Each row of a before or after table is a point. The points were changed in one or more steps. Then noise was added and the rows were shuffled. The steps act on how far a point lies along the listed directions, d1 being the first. What was done? A step turns or swaps two directions, mirrors them in a line or flattens them onto one, adds a multiple of one to another, or multiplies one. Angles are multiples of 10 degrees, from the lower direction toward the higher: turns from -170 to 170, lines from 10 to 170 but not 90. Use the fewest steps. Two steps may share a direction if one is a turn and the other turns, adds or multiplies; they go together, in the order done. Otherwise the lowest direction goes first.

Directions:
(1): [41  3 63]
(2): [ 24 -70 -12]
(3): [ 58  27 -39]
Before, 11 rows:
[[ 67  64 -36]
 [  3  -2   9]
 [ -8   2   8]
 [-55  20 -78]
 [ -3 -11   0]
 [-20 -11   9]
 [-22  33 -19]
 [-18 -83 -54]
 [-25  25  15]
 [ 21 -17 -16]
 [-26   6  15]]
After:
[[  24  -11  -19]
 [ -24   10   15]
 [ -35    6  -26]
 [ -92   -5 -117]
 [ -17    4    4]
 [ -19  -18  -99]
 [  49  -14  -14]
 [  -7    1    9]
 [  -2    2   -3]
 [ -34   11   20]
 [   8    4   15]]
Steps: multiply d1 by 1.6; flatten d2 and d3 onto the line at 50 degrees

Directions:
(1): [ 56 -30 -70   9 -28  56  24 -40]
(2): [-81 -49 -20  -2  56  21  33 -34]
Before:
[[  9  13   0  10 -10  -8  -1   6]
 [ 22   4  31 -11  -3 -26 -17  17]
 [ 78  41  28 -14 -57 -27 -34  22]
 [  7 -81 -73  -8  15  65  35 -76]
 [ 54  36 -21  28 -69   1 -27  12]
 [-14 -66 -98   4  28  45  69 -71]
 [ -9 -25 -70  -5   2  39  44 -59]
 [-24   5  22  15 -10  12 -11  26]
 [-10  40  44  22   1 -54 -18  59]]
After, 9 rows:
[[-111  -67   16  -23   73    4   12  -39]
 [-118  -39   -4  -14   88  -31   39  -26]
 [  65   33   -2   33  -50  -17  -16   45]
 [  19  -14  -68   33  -42   39   12  -32]
 [   3    8   10   16  -33   10   -6   25]
 [  80  -13  -52   -7  -50   35    7  -37]
 [ -84  -10   -6  -19   42   -1   35  -32]
 [  54  -11   -3   -7  -17    0   -9    4]
 [  16   -2  -18   10  -12    5    4   -5]]
Steps: turn d1 and d2 by 70 degrees

Directions:
(1): [ 21  52 -18 -22  39 -38 -46   1  17 -88  50  56]
(2): [ 67  50  26  27 -57  16 -66   9  47 -10 -43 -48]
Before, 8 rows:
[[   0   -5   -8   -9   13  -38   -7   -7   -1  -53   41   94]
 [ -44  -80    7   -3  -11   22   63  -25  -49   73  -13  -16]
 [ -60  -32  -27   -8    4    6   47  -14  -11   20    9   26]
 [  70   72   24   -5  -37    4  -29   23   10  -45  -17  -23]
 [  99   86   28   39  -44   32  -97   18   89  -18  -32  -70]
 [  76  121   -8   10  -34   -3 -114    7   78  -88   14   12]
 [ -30  -23   -5   -8   11   55   56   18    5   23   -5  -26]
 [ -33  -37    1   26  -23    0   43  -12  -36   39   -2   -5]]
After (8 x 12):
[[ 17  24  15 -15 -10  -3  22  21 -26 -15   4   4]
 [-14   3   3  26 -32  -6  13 -11 -14  13   1  -3]
 [ -5   4  -9  -9   6  56  30  14  22   7  -4 -22]
 [-16   1 -17   3 -26  11   4  -6  17   9 -17   2]
 [ 12  -9   6   7 -16 -23 -17   0  11 -26   7  57]
 [  1  13  -1  -6  34  14   0   6  26   6  20 -17]
 [ -4 -29   6   1 -20  17  11 -20 -17  26 -13 -16]
 [ -3  38 -27  -1   4   3 -19  -3  20 -27  26  30]]
Steps: multiply d1 by 0.4; multiply d2 by 0

Directions:
(1): [ 54  77 -52  34   7   7  45  36   0 -10 -21  49  45 -48 -23 -45 -33  76
 -39  59]
(2): [-15  -8  31  92  -8  26 -22  19  -2 -78  -1  69  -4  16  -5 -45 109  -9
 -22 -31]
(3): [ -32   -7  -36  -17 -109  -12   13  -31    4   48   43  -16  -57   48
  -41  -66   24   56  -50    1]
(4): [-25   0 -77 -50  59  62 -22 -24  98  -4 -46  32  12  78  12 -23  12  16
  16  -3]
(5): [ 50   9  21 -50 -41  57  43   8 -17 -44  62  -8  64  59  50  73  30  47
 -24 -14]
Before (11 x 20):
[[  5   6  -7 -48 -34   5   6  -6   2  27  26 -36  27  33  35  54 -14   7
    2  -8]
 [ 27   9  61  -9 -19 -35  -5   4 -36   7  23 -18  21 -25  23  43  -2 -19
  -17 -17]
 [ 19 -23  16 -50 -35   7  31  -6  13  18  20 -36   0  49  14  40  13  18
  -13  13]
 [  1  40 -99 -33 -24  29  31 -11  33  56 -20   8 -13  49 -28 -53 -20  82
  -37  27]
 [ 12 -46  43 -19 -82  37 -10 -10 -10 -29  73 -21   1  47  20  34  37   7
   -7 -39]
 [ 40 -14  79  18 -41   5   7  28 -71 -80  47   4  31 -17  32  62  60 -41
  -16 -41]
 [ 33  20  -2  20  40 -11 -16   5  -8 -17 -42  13   6  -6  10  -8   8  -3
    1  -1]
 [ 30 -23  95  44  -6   3   8  34 -73 -57  46  -9  36 -44  35  40  58 -46
  -13 -33]
 [-35 -22 -18 -40 -14  19 -25 -41  50  27  11 -12 -48  56 -13  -2   5  14
  -14 -19]
 [  5   8 -43 -16 -51 -18  34 -22   6  88  15 -49 -44   3 -40 -57 -39  15
  -18  26]
 [ 12   8 -48 -37 -23 -13   7  16  12  34  -4 -12 -35  15 -31 -31 -26  38
  -29  10]]
After (11 x 20):
[[  26    6   72   27  -25  -24   -8    9  -39  -23   22   13   18  -21
    14   25   39  -26  -26  -24]
 [  16  -49   31  -36  -80   30   -6  -14  -11   -4   75  -39   11   46
    20   45   16    8    1  -32]
 [  19  -22   69   37  -98    9    6   21  -74  -79   68   16    3   21
    15   15  106  -17  -53  -58]
 [  30   50  -97  -77   36   22   41   -9   39   79  -36  -32   20   13
    -5    7 -105   57    6   46]
 [  25   20   -5   35   11  -11  -10   -1   -8  -17  -33   16   -5   12
     0  -33   30   11   -8   -6]
 [  14    5   13  -32    3    9   -2    6   -1    5   10  -27   45   24
    53   71   -8  -11    6  -11]
 [  22   13  -41  -58   23  -17    9   17   10   37  -16  -20  -10   -7
   -14   10  -63   19   -5   21]
 [ -17  -18  -24  -80   16    7  -20  -37   46   52    5  -38  -33   35
    -1   35  -54   10   10    0]
 [   9  -30   89   78  -70   13    5   24  -76  -67   70   14   -2  -12
     8  -19  124  -15  -54  -43]
 [  29  -25   24  -50   -2    9   26    6   11    7   11  -39   14   34
    27   64    0    0    0   14]
 [  30   12  -22  -33   23  -16   38   -5    6   74   -9  -59   -3  -30
   -17    0  -84  -18   21   34]]
Steps: turn d2 and d3 by 60 degrees; add -0.5 times d4 to d2
